Rows are points. To make a cloud, some directions were put in groups of two or more. Within a group, all points are equally far from the middle, so they leave a hole (a ring in 2 directions, a hollow ball in 3). The other directions are filled evenly. Then the cloud was stretched, turned, moved and blurred a little. Count the holes, and give their numbers of directions, smallest first.
(in the rows, 128 means zero)

Cloud, 21 rows:
[[168  93 102]
 [146 122 195]
 [192 140 174]
 [ 82 154 103]
 [175  99 103]
 [ 85  97 140]
 [ 88 120 164]
 [110 170 146]
 [102  90  90]
 [ 69 135 102]
 [ 67 118 113]
 [125 167 108]
 [201 127 166]
 [154 161 109]
 [ 78 118 151]
 [ 69 143 113]
 [103 114  73]
 [195 124 177]
 [ 83 103 143]
 [140 100 184]
 [132 123 192]]
Holes: 1 (3)

Cloud:
[[ 90  60 117 160]
 [ 73  57 137  96]
 [107 109 119 200]
 [158  98 146 126]
 [110  68  86 148]
 [ 56 106 109 110]
 [ 98 110 119  67]
 [ 64 130 114 142]
 [170 163 127 145]
 [ 57 139 149 140]
 [174 137 119 137]
 [ 68  61 139 144]
 [161 115 162 137]
 [ 91  58 114 158]
 [160 122 168 144]
 [ 80 102 168 173]
 [ 60  92 115  86]
 [155 172 133 123]
 [ 64 101 101 102]
 [120 102  82 105]
 [ 59 128 170 145]
 [136 183 137 173]
 [106 109 149 198]
 [ 96 104  89  91]
 [136 185 150 126]
 [159  91 127 126]
 [ 99 175 181 135]
 [ 81 125 184 162]
 [121 144 149  77]]
Holes: 2 (2, 2)

Cloud:
[[158 158 153 113 105  61]
 [144 158 131 112  85  79]
 [121  82 117 137 166 112]
 [128 162 120 162 184 123]
 [ 86  75 126 142 151  58]
 [ 74  96 117 125 116 195]
 [ 98  87 103 155 181 152]
 [152 109 129  96  73  57]
 [110 165 148 121 203  72]
 [123  88 113  83  75 180]
 [152 146  67 159 154 183]
 [130  59 112  88 164 152]
 [ 89 204 147 139 139  84]
 [ 97 165 118 146 191 200]
 [169 182 129 108 119 146]
 [177 120  88 111 143 103]
 [172  66 104  82 117  84]
 [ 82 146 100 162  70 102]
 [113 113 105 145 156  50]
 [149 115 170  82  88  52]
 [104  67  62 162  72 160]
 [156 101 124  89 178 134]
 [114 135 212  97 108 150]
 [ 96 208 147 122 136 109]
 [ 88 189 146 175 104 159]
 [ 81 100  89 182 148 161]
 [136  54 116  82 157  54]
 [ 92 141 127 122  80 107]
 [138 141 154  90  96 124]
 [104 111 127 125 196 132]
 [119 126 110  55 134 143]
 [101  85 120 161 141  70]
 [119 127 179  87 116 135]
 [196  99 133 111  73 129]
 [137 149 128 126  81 163]
 [105 141 133 109 107 179]
 [ 93 163 124 153  84 155]
 [131  72  93  80  88  62]
 [110 101 101 103 192 140]
 [140 153 101  79 144  90]
 [162 165 174  62 139 111]
 [110  56 144 129 139 163]
 [156 127  72 116 150 122]
 [103 112  80 121 123  83]
 [120  62  83 154  92 114]
 [166  76 103 107 181 152]
 [114 188 176  91 164 102]
 [107 148 101 167  93 122]]
Holes: 0
